Each row is a point. A path goes straight from each point to the next, and from the last back to the first. The post is the endless flat space through its rows: a point in 2 columns, a line in 3, a plane in 4, and so on, so that a path can go around it. How many times does the path go around the post? Going back the other way cancels.
(in the rows, 128 means zero)

Post (1 x 2)
[[122 115]]
Path (15 x 2)
[[112 169]
 [ 82 120]
 [ 65  68]
 [135  82]
 [143  71]
 [156  90]
 [213 168]
 [130 147]
 [ 99 136]
 [ 78 164]
 [ 76 105]
 [ 68  53]
 [142  53]
 [152 110]
 [174 176]]
Times around: 2

Post (3 x 4)
[[161 123  28 170]
 [116 133 199 117]
 [106 131 190  60]]
Path (8 x 4)
[[ 97  71  83 147]
 [116  85 179 118]
 [177  83 138 111]
 [198 157 249 126]
 [134 175 128  75]
 [150 154 140 143]
 [125 156 106 133]
 [ 77 154 173 110]]
Times around: 1

Post (5 x 6)
[[155 169 118  76 198 136]
 [102 186  92 192  55  74]
 [129 101 208  82 153 213]
 [120 168 124 174  95  14]
 [135 134 155 155 187 160]]
Path (23 x 6)
[[173 138 107  75 107  63]
 [143  95 121  43 164 106]
 [ 90 195  93 121 218 108]
 [103 209 111 124 103 133]
 [201 208 146 131 201  91]
 [218 136 130 166 176 197]
 [127 101 154 153 155 146]
 [179 129  94 109  41  83]
 [191 184  93 131  98  65]
 [146 104 105 145 123 191]
 [109  98  60 132 121 143]
 [103 108 169  90 116 178]
 [ 91 162 156 105 141  60]
 [111 169 182 170 117 173]
 [185 178 166 138 112 106]
 [163  90 159 119 163 133]
 [132  87  96 137 125  94]
 [237 184  70  88 143 123]
 [149 123 101 105 158 112]
 [ 95 137  95 191 160  98]
 [ 97 156 184  85 159 144]
 [121 196 199  93 134 111]
 [174 182 155 223 113  73]]
Times around: 3

Post (8 x 9)
[[137 153 123 165 226 123 102 158 130]
 [127  61 140  79 249  86 155  38 239]
 [103 115 147 153  79 143 155 155 243]
 [126 179 126 148  97 174 178 197 108]
 [123 184 157 158  28 116 128  54 109]
 [162 152 167 139 162  77 137 164 147]
 [109 159  91 169  83  99 170 156 144]
 [148 173 140  58  46 108  68 162 177]]
Path (19 x 9)
[[ 74 111 124 150 196 119 150 178 133]
 [108 164  94 161  32 143 122 142  70]
 [130 120 126 154  51 125 108  62 113]
 [ 95 139 168 146 154  95  98 125  80]
 [ 99 150 187  99 127 109 140  92 172]
 [126 185 151  87  55 113 195 193 211]
 [127 174 118 193 104 146 155 155 161]
 [152 108 108 171 107 109 134 190 221]
 [197 151 152 185 120 124 132 127 195]
 [129 132 169 154 103  95 140  86 231]
 [111 170 142  69  92 131 111 175 195]
 [ 84 139 158 117 122  90 189 116 140]
 [107 203 123 160 118 111 174  66 119]
 [128 190 146 222 100 145 136 136 162]
 [151 132 106 110 131  80 122 102 163]
 [170  92 132  90 145 200  50 126 187]
 [185 155 142 150  99  99 101 175 205]
 [126 200 120 121  78 141 153 178 209]
 [ 51 137 148 148 206 109 160  85 174]]
Times around: 0

Post (10 x 11)
[[122 113 149 147 151 160 132 108 141 173 192]
 [146 111 175 115 150 173 117 117 118 181 136]
 [119 123 120 109 110 148 129  70 136 118 123]
 [120 125 146  92 113 137 144 142 122 175 142]
 [121 124  19 147 153 143 149 249 139 125  92]
 [105 109 136 129 175  87 126  86 135 164 133]
 [126 144 139 128 139 128 137 140  96 127 142]
 [116 147 142 120 116 127 109 125 168 117 118]
 [134 116 105  99 137 132  89 153 117 144 146]
 [118 118 150 153  74 102 110 100 121 153 123]]
Path (15 x 11)
[[120 171 113 134 105 141 108 173 123 139 166]
 [160 120 139  98 137 149 128 151 110 182 101]
 [172 109 157 129 145 125 131 119 147 160 140]
 [128 122 139 115 161  98 115 133 152 124 137]
 [136 107 104 130 128 100 128  94 165 146  92]
 [134 140 123 102 130 114  94 136  99 143 168]
 [102 136 141 103 130 125  96  95 125 192 114]
 [ 85 126 132 108 154 154  98 187 123 169 137]
 [ 68 137 143 108 187 140 148 124 125 162  97]
 [ 90 152 100 162  99 103 124 139 136 140 141]
 [121 139  93 139 162 113 129  55 159 142 122]
 [ 96 166 157 119 127 140 123  71 146 119 149]
 [ 92 120 115 103 170 117  92 147 120 145 180]
 [ 80 114 139 128 138 101 175  98 146 156 136]
 [ 86 143 148 106 143 136 124 124 126 150 105]]
Times around: 0

Post (13 x 14)
[[116  90 200 173 182 129 148 219 117 163  59 107 130 102]
 [110 148 190 158  63 161 177 147  79  82 135 231  79  61]
 [113 116  90 101 181 140 129 153 117  73 169  43 109 142]
 [129 145 110 140  91 142  30  97 109 125 159  71 125 123]
 [ 90 140 165 182  98 155 212  58  69 130 107 203 163  24]
 [117 103 167  96  62 111  98  98  76 121 202  63 181 176]
 [123 104 184 130 137 150  91  83 178  86 214   7  79 178]
 [134 106 168 118 217  95  88 143 117  74  73 185 203 120]
 [123  94 140 187 168 175 155 152 103 172 165 221  98 142]
 [107 108 102 108  74 195 104 106 188  84 161  31 150 208]
 [113  98 142  93 153  86 142 128 121 164  75 215 103 126]
 [122 100 135 143 125 102 125 157 183 115 180  95 153  85]
 [137  78 101 178  73 101 102  93 140  65 167  46 103 205]]
Path (13 x 14)
[[153 137 136 166 141 172 118 126 151 170 154 107 148 124]
 [164  90 128 148 135 126 112 106 113  88 164  79  78  95]
 [133  28 154 134 126 144 129 150 139  84 196 126 171 220]
 [ 78  93 170 138 143 112 112 151 135 166 129 158 117 109]
 [ 81 119  92 150 156 135 148 153 179  74 138  98  85 158]
 [153 169 117 148 153 102  92 162 115 100 217 116 150 135]
 [138 111 154 103 179 126 154 113 144  98 127  38  88 173]
 [159 124 145  87 155 167  90 125  64 119 190 123 113  94]
 [136 121 185 151 117 222  94  60 114 134 131  52 162 139]
 [143  30 153 174 138 171 172 130 130 103 135 147  93 113]
 [ 81  73 207 153  81  56 122 115 111  80 136  77 159  36]
 [ 86 101 163 177 162 119 129 159  90  67 167 104  68 164]
 [116 137 125 149  96  68 127 157 139 162 159 176 109 152]]
Times around: 2

Post (17 x 18)
[[115 139  56  56 156 176 122 126 188 101  71 120 128  90  94 166  81 100]
 [ 83 159 118  89 140 159 148 110 142  68  81  67 124 189 166 104 221 141]
 [ 95 161 133 127 102 143 133  65  78 134 131 185 182  88  83 149 146 168]
 [113 177 127 104 182 136  84 124 173  83 167 116 174 228  55 128 142 113]
 [127 123 128 200 127 172 177  97 127 154 123  53  71  81 153  95  51  48]
 [ 97 134  96  85 133  99 161 160 118 195  54  85 110 163  93 181 171 128]
 [134 143  59 113 110 132  53 119 100  66 113 114 175  88  95 107 173 110]
 [148 144  52 179  69  98 199 153 127  42 123 138  93 104  88  91 107 138]
 [113 179 178  80 148  71 160  45 122 105 135 166  41 155 104 104 107  81]
 [138 105 142 170  98 180  90 176 104 147  72 214 117  82 138 131 104  77]
 [109 156  85  93 151 172 126 179 113  46 178  84  75  79  71 118  81 127]
 [120 132  90 103  84 131 126 137 110 105 178 148 131 114 128  75 117 113]
 [103 138 144 146 154 159  70  91 118 118 161 120 121 173 169 178  94  99]
 [101 126 133 159 113 127  28 155 151 129  68 191 120  88 149  84 130 186]
 [105 118 163  41  53 147  88 169 117 130  92  30  56 123  95 141 114  89]
 [130 135 149 108 139  88 194 176 153  75 178 111 182 149 123 193 170  83]
 [134 143 153 186 116 138  84 124 188 180 149 191  43 121 103 146 108  69]]
Path (14 x 18)
[[121 115 116 114 139 137 106 130 168  85 116 144  83 122 114 118 133 113]
 [ 78 105 170 125 121 189 100 161 137  87 157 149 188 163 135 133 161  44]
 [ 86 155  85 107  97 121 108 106 128 108 128 147 129 130  87 142  98  89]
 [ 96 206 101 112 120 145  71 127 167 126 165 125  96  99  92 123 103 110]
 [103 140 100 117 100  80 127 141 151 133  85 119  77 149 127 119  68  52]
 [122 175 122 124 154  93 147 144 140 176  92 174 110 109 117 181  91  86]
 [129 158 101  99 164 173  98  98  68 133  84 113  67 110  96 159  79  91]
 [139 101 134  77 131 155  53 146 122 122 183  78 129  62 117 123 172 136]
 [108 137 135  83 139 125 104 161 156 108 116  96 137 109   7 100 119 135]
 [111 142  74 170  93 113 130 144 131  57 103 114 121 136  38 119 139 143]
 [ 45 175  97 110 116 197  81 149  72  97 132 177 131 159 107 110  96 181]
 [102 192  86 135  92 161 117  87 168 146  59 125  96 124 143 141  92 107]
 [156 189 151 111 115 151 171 143 141  76 102 124 129 132 119 159 173 127]
 [146 125 101 135 119 139 116 114 150  59 174 105 112 161 144 154 109 113]]
Times around: 2

Post (17 x 18)
[[120 125 103 174  96 198 120 120 120  95 123 158  87  65 106  57  97 132]
 [130 113 121 135 117 162  65  88 147  89 197  64 204  61 104 160 110  94]
 [130 134 151 190 173 162 101  75 106 172 107  87 119 130  97 126 134  94]
 [105 166 127 138 211  86 133 200 130  82  84 118 180 160 127 206 115 134]
 [101 131  72 156  56 138  98 110 156 108 124 178 185  95 117 133 179 114]
 [115 119 139 148 184 132 159 185  64 136 162 160 147 117 178 161 154 127]
 [161 145  95 185  71  85 129 177 147 127 106 215 154  84 119 168 107  42]
 [113 107 195 129 109 116 100  81  64  89 164 194 175 157  97 105 100 167]
 [ 98 106 151 118 149 104 173 134 115 110 117 151 188 202 137  57 142 118]
 [124  54 109  66  95 134 109 155 132 132 108  42 119 122 207 167 125 126]
 [162 100 153 168  51 108  99 161 184 154 223 142 107 167 167 140  55 124]
 [101 188 131 153 159  86 190 110 135 148 130 178 143 111  87  97 141  73]
 [104  94 157 112 127 178 104 186 118  67 123  98 140 105  45 150  82 177]
 [135 120 136 130 151  57 132 175  88 135 186 145 156  56 130  44 124 133]
 [103 136 147 100 158 181  61 152  97 128  79 209 219 100 143 222 138 149]
 [102 105  55  83 142 155  95 152 112 105  99 128 144 151 106 161 144 116]
 [125 155 198 153 193 110 125 117 149  84 199 121 125 205 144 126 184  97]]
Path (17 x 18)
[[136 191 164 152 144 119 124 188 114 101 151 117 130  58  74 125 163 149]
 [138 128 201 152 120  80  88 158  88 103 173  92  97 139  92  92  76 127]
 [ 74 136 110 133 176 146 149 120 130 116 144  92 161 159 159 155 139  90]
 [141 174 131 169  60  79  96 112 149 114 119 144 135  66 138  89  98 135]
 [162 148 120  89  66 208 108 203 167 147 123 124 110  38 125 196 131 101]
 [ 86 123  65 161  91 167 105 151 117 108 180 121 153  35 115 138 199 134]
 [ 98 148 134 140 165 122 148 106 140  95 118 194 161 149  97 193 136   7]
 [ 75 100  51 148 162 157 193  79 102  85 166 134 151  86 126  90 105  96]
 [138 133 151 101 143 112 128 116 189 156 149 126 176 139 102 111 169  48]
 [112 105 157  88 137 192 106 110  75 135 164 109 200 134 151 142 153 157]
 [108 129 123 163 114 105 114 113 104 107 149 120 166  90 192 112 141 112]
 [103 118 114 154  89 148  66  84  71 102 123  87 153 142  83 103 115 129]
 [142 126 166 175  63 164 142 119 142 124 162 134 191  80 122  94 127 117]
 [101 135 108 202 111 132 114 108 110 169  87 140 185 156 175 124 139 130]
 [ 91 103 110 180 138 103 129 146 136 121 102 110 156 149 167  73 111  87]
 [101 135  92 170 102  88 128 116 161  67 100 151 211  66 101 156 127 122]
 [163  97 102 141 130 130 116 147 148  75 119 139 157 116 151 139 143  95]]
Times around: 2

Post (17 x 18)
[[132  83 137  84 125  76 102 139 100 107 114 143 116 180 145 149 133  94]
 [129 156 147 166  97  86 142 162 162 113 137 128 116 160 160  99  47 141]
 [150 140 122 131  86 115 137 101 107 107 112  95  81 152 124 147 130 146]
 [146 151 136 145  82  98 126  80 122 107 120 117 172 139 153  69  56 153]
 [138 154 122 164 142 165 125 189 130 132 119 179 162 167 113 140  97 177]
 [138 140 141 136  84 112 137 141 224 122  87 143 142 147 158 172 177  82]
 [132  99 144 133 131 135 114 108 144 167 103  97 102 138 163 136 107 110]
 [148 153 176 132 134 120 124 142 174 157 180 118 124 119 127 110 119 109]
 [155 142 106 139 157 130 122 122 152 151 129 143  95 137 162 149 132  71]
 [130 139 135 156 153  95 117 147 157 146 120 158 128 118 138 207 143 136]
 [139  71 141 124 180  87 160 117 130 145  99 141 107 146 119 109 108 102]
 [ 88 117 109 155  78 146 165 104 144 136 137 129 147 123 142 135 105 125]
 [ 55  91 119  78   7 161  88  49 176 115 100 193  96  61  70 151  69  99]
 [130 144 188 170 104 132 142  94 128  88 138 109 105 156 145 162 125 103]
 [160  83 182 105 137  70 174 162  85 113  85 156 114 111 189 126 137  99]
 [186 158 160 223  96  89 102 152 118 138 159 106 158 125 134  81  99 111]
 [111 112 137 127 108 122 132 117 134  86  96  97 128 100 122 151 117  88]]
Path (9 x 18)
[[160 134 125 155  91 127  71 119 128 148 134 152 154 177 166 112 113 132]
 [156  42 154 116 172  91 100 222  99  95 135 184 153 161 145 123 115  94]
 [111 117 131 107 122 116  95 126 153 123 139 109 123 167 161 111 147  71]
 [129 160 155 136 121 123  96 114 102  85  98 140  83 176 144 158  75 116]
 [119 116 115  74  97  72 123 144 129 164 135 168 102 183 103 127  69 113]
 [164 108 145 150 129 152 147 120  95 111 117 120 140 126  94 124  95 122]
 [158  73 160 157 107 173 138 134 103 149  70  90 128 178 150 137 138  78]
 [139 139 156 149 122  50 160 136 134 145  93 149  74 166 154 169 125 131]
 [137 174 178 148 117  70 136 143 149 108 103 133  90 183 128  88 101 140]]
Times around: 0

Post (17 x 18)
[[115 142 174 140 119 118 181  98 205 139 159 123 178 143 143 101 154 115]
 [143 123 140 161  63 121 163  68 134 138  68 144 132 132 110  71 161 111]
 [174 141 133 150  75  95  76 169 103 122 167  68  95 113 109 167  86 249]
 [119 185 147 175 142 162 158 142 142  85 150  23 124 133 156 157 183 147]
 [118 103 119  99 130 147  68 114  85 174  84  91 114  96 101 166 143  90]
 [151 103  95 148 141  92 127  94 122 189 100 116 174 175 124  89 122  97]
 [103 154  89 109 144 143 161 123 129 127 158 125 151 152  80  69 133 127]
 [156  75 119 141  82 123 105 104 108 119  69 122 134  68 159 187  30  96]
 [130 143 109 104 119 124 140 103 148 102  99 159 106 125 163 121 120 102]
 [106 154 137 123 114  66 132 110 147 108 105 160 168  55 115 116 190  64]
 [112 150 158 136 132  75 223 106 107 107  76 135  85 135 106 103 151 168]
 [ 91 109 147 158 123 141 155 134 140 120 135 124  98 119 119 133 161  57]
 [141 160 136 159 111 148 111  77 134  87 152 140 120 129 113 150 113 146]
 [178 121  64 120  96 101 166  38 148 134  56 115 134 144  91 119 109  93]
 [ 80 158  97 183  64 125 190 113  83 137 136 139 130 128 131 208 132 129]
 [112  85  97 180 149 166 100 124 136 183 166  71 145  74 161 182 134 106]
 [141 123  88 111 159 176 111 120 177  76  93 144 146 154  98 133 131 123]]
Path (16 x 18)
[[130 104 120 208  96  88 147  29  82 170 103 165 125 112 104 133 141 133]
 [ 92  84 109 140 110 112 149 151 126 130  79 105 129  81 131  92 137  70]
 [146 198 115 144 117 195  62  91 121 115  75 126 123 138 152 111 161 108]
 [116 146 166 156 127 161 129 101 164 122 135  90 113  90 136 177 140 124]
 [110 109 111 125 104 130 124  82 129 159  65  80 125 124 102 167  89 100]
 [126  82 159 198 105 103 114  89 123 112 121 131 121 133 167 137 156 107]
 [133 105 120 148 176 122 164 164 157  95 122  80 135 134 134  92 154 115]
 [ 89 116  87 133 158 133  79  84 167 145 155 135  87 106 152 155 160  65]
 [122 128  91 212 137 155  71  98 126 139 159 155 130 176 119 154  46 144]
 [ 98 150 133  89 122 125 110 180 118 117 152 136 116 111 112 100 135  57]
 [144 134 133 113 142 146 150  94 144 101 126 107 103  87 102 170 199 106]
 [115 117 162 172  60 119 127  84 106 107 117 120 163 148 165 168 139 132]
 [ 69 138  95 139 106 124 129 133 153 157 147 140 131 129 142 109 147 127]
 [135 188 116 127  75 112 125 113 184 124 129 115 162 119 132 175 159 158]
 [146 159 146 166  66  91 169 151 115 109  67  88 133  64 138 160 166 142]
 [155  63 143 106  93 101 169 107 171 173 102  89 115  98  98 137 168  98]]
Times around: 2

Post (17 x 18)
[[ 78  94  71 151 206 140  71 114 128 141 234 116  87 101  65 175  93 157]
 [108 175 172 182  88 221 151 190 118  86 123 108 185 131 151  84 194  97]
 [ 86  96 142 133 205  96  94 134 128 157 245 101 111 146 114 140 137 200]
 [115  80 130 111 175 112 121  57 129 110 190  65 113 112 108 145 104 154]
 [125  92 131 143 208 173  73 134 101 130 239  80  58 153 114 155 148 123]
 [107 129 226 107 109 134 116 105 173  88 113 147  88 118 135 140 152  93]
 [ 93 128 130 198 180 127 136 131 100 142 195 113 132 126 156 176 148 150]
 [128 101 164 120  88  99 147  83 193  71 186 140  48 132 122 181  97 140]
 [139 190 185 211  65 204 148 178 138 143 115  82  94  97 182  50 112  62]
 [140  83 125 158 150 161 139 122 149 176 140  83  72 118  90 153 128 155]
 [145 118 164 158 138 157  79 166  64 154 221 145 155 133 122 119 162 104]
 [114 166 137 100  85 148 129  75 145 134 117 139  93 144 144 115 163 121]
 [151 173 124  84  52 149 122 147 188  99  62 174 141 121 205 106 192  55]
 [ 80  94 105 220 102 181 109 148 123 166 164 111 180 173 165  90 150  94]
 [108  97 100 154 222 178 147 132 103 140 187 121 133 175  99 145  94 133]
 [171 151 157 155 117 126  69  99 187 130 141 114 120 155 131 129 162 123]
 [143 184 146  82  16 158  56 144 190 113  70 140 116 154 170 141 138  89]]
Path (30 x 18)
[[175 106 199 122 129 195 105 171 129  42  72 110 126  74 104 159 167  58]
 [101 125 129 149  90 137 124 149 135 112 157 185 128 121 116 190 114  82]
 [174 209 175 136  76 229 137 154 125 133 107 110  91  84 112  68 132  28]
 [133 215 119 106 202 227  13 139 117 105 181 157 164 133  50 128 158 103]
 [ 97 104 190 222  64 176 123  39 152  44 136  90 131 189 165 186 118 115]
 [110 130  56 140  90 233 159 170 145 113  55 134 132 144  91  97 141 131]
 [119 158 125 161  74 145 145 131 150  81  99 118 114 180 159 141 123  84]
 [ 78  86 101  80 186 186 129 170  88 165 133 110 140 128 104  86 155 117]
 [ 95 142 127 107 114 179 118 141 115 135  93 175 209 232 138  95 175 136]
 [140  99 122 203  90 166  75 146 128 181 122  74  62 150 139 159  96 178]
 [ 79 140 112 178 157 202 122 150  95 130 152  80  55 122 121 155 150 130]
 [ 83  66  86 134 143 166  88 157 115 178 171 116 104 118 123 147 192  72]
 [157 129 184 179 122 178 128 134 159  55 199  78 101 119 131 136 128  76]
 [160 118 188 188 164 228 104 129 127  99 216  90 101 142  71 153  77  99]
 [ 93 132 128 141 126 212 103 152 130 196 127  38 154 167 159  84 111 180]
 [195 223 212 223  72 222 124 155 219 151 119 106  72 114  89 124 129  71]
 [159 170 139 166 128 149 107 128 175 167 143  80 130 120  59 121 161 105]
 [135 132 133 116  76 174  52 148 128 206 150 137 159 123  59 101 183 143]
 [ 51 136 165 139 117 125 104 115 168  96 212 154  77  51 148 163 110 130]
 [115  64  67 131 151 182 114 133 126  67 249 219 120 180 114 187  71  16]
 [118 163 236 180  54 141  84 124 127 162 152  96  97 118 121 100 128  81]
 [ 69 104 130 195 135 118 156 170 140 170 231 138 100 123 186 106 146 118]
 [ 38 119 154  82 127 217  94  99  97  78 212 178 115 117 149 138 166  73]
 [110 102 138 140 205 140 102 136 123 131 168 111 126 123 147 153 188 152]
 [ 36 141 136 130  69 163 177 122 102 123 114 143 117 154 152 126 135 148]
 [157  71 150 160 203 166 140 168 153 179  95  57  43  93 109 107 128  78]
 [ 77 169  86 143 239 198 198 106 105  59 190  80  70 123 133 172 160  68]
 [106 128 234 196  74 108 157  96 112 174 160  82 154 162 173 152 202 196]
 [109 160  81 135 108 181  93 188 171  97 193 135 126 125 157 110 100 148]
 [113  91  82 191  90 171  68 134 180 150 125 146  84 171 161 142 108  84]]
Times around: 3

Post (17 x 18)
[[169 163 117 137 160 123 125 139  79 141 142 140 103 138 164 122 137  74]
 [126 120 144 100 108 165 101 168 141 133 158 185  87 112  75  87  86  98]
 [129 144  56 180  84 144 113 113 157  93 139 114  73  82 151 150  94 132]
 [134 131  60 177 122 131 121 119 143 145 167 160 122 121 169 109 129  81]
 [ 92 170 137 170  89 125 113 185 177  84 108 163 106 153 169  93 109 159]
 [163 122 126  92 108  87  77 171  93 131 144 119 122 112 104 132  67 157]
 [134 102 164 162 118 143  61  93 162 120 120  78 125  92 118 153  57 200]
 [ 58 198 100 160 149 143 149 118 165 148  88 172 158 164 184 162 122 109]
 [125 149  86  83 156  90  66 130 128 152 145 133  89  84 136 136  93  98]
 [ 90 127 187 122 133  75 114 155 122 150  60 141 103 132 145 142 116 157]
 [145  99 171 151 170 102 162  88 166 106 151 160 135 107 126 162  44  94]
 [114 123 113 121 172 155 107 113 144 121 114 143 116 105 133 103 154 146]
 [101 129 182 156 150 101 149 140 116 118 188 166  72  78 116 171  95 164]
 [151 149  96  96 184  73  94 198 177 150  78 126 103  88 150 122  84 184]
 [130 106 160 123 127 149  99 126 169 128 134 142 130 169  74 159 115  96]
 [116 152 137 150 140  95 117 127 113 135 147 152  89 107  83 100 142 160]
 [139  97 141 122 150 142 132  84 102 183 169  67 144 136 161 150  94  95]]
Path (23 x 18)
[[137 116 110 189 118   9 155 144 165 182 170 143  73 111  84 171 175 188]
 [111 139 125 108 150  73  82 109  94 108 150 179 128 148 181 138  77  99]
 [106 180  90 155 152 143 138 165  73 163 155  75  95 136 209 143  81  95]
 [112 202  71  89 174 131  83  92 125 135 178  88 159 125 133 158 116  97]
 [150 142 205 177 118 126 129  66 108  76 119  80  91  72 121 161  53 184]
 [111 124 125 204 103  84  75  64 150 100 140 134 105 130 115 106 137 182]
 [ 93 174 135 186 134  94 105 108 139  87 152 141  92 162 112 188 161 151]
 [150 125 130 106 114  87 121  67 139 100 161 160  76  71 105 136  81 115]
 [181 155 121 176 107  95  93 161 125 162 139  82  90  84 171 102 124 153]
 [118 155  69 129 188  31 105 146 136 132 138 159 103 111 100 171 134  78]
 [191 149 165 169 225  81 120 131  61 189 100 110 150 130 198 152  61 133]
 [ 50 107 104 152  78  94 142  79 180 149 136 196 159 168 191 100 133 140]
 [137 116 151 131 110 190 157 118 123 104 140 145 121 100  95  52 132 155]
 [103 152  77 104 110 137 105 152 121 147 144 106 112  89 131 173  71 105]
 [ 82 121 156 184  67  58  75 105 109  68  85 142  71 124 109 164  96 133]
 [119 129 125 119 129 141 124 138  94 108 183 138  47 137 154 136 124 149]
 [174 158  83  95 120  71  71 164 146 159  43 114  51  60 145 117  59 133]
 [134 163 180 103 150 180 112 164 178  93  68 117 149 125 104  48 148 183]
 [100 109 147  66  87 138  26 170 107 114 114  93 113 108 123 169  47 132]
 [118 136  67 200 102 121 134 161 101 173 249 107  92 146 164 143 111 180]
 [141  51 166 116 172 197 108 160 108 244 160 142 131 119 141 105  59 104]
 [ 57 105 132 164 137 118 162 147 128 189 136 136 197 145 147  99 102 108]
 [160 165 116 133 116  92  81 229  83 117  85 149  96 122 150 156 170 157]]
Times around: 1
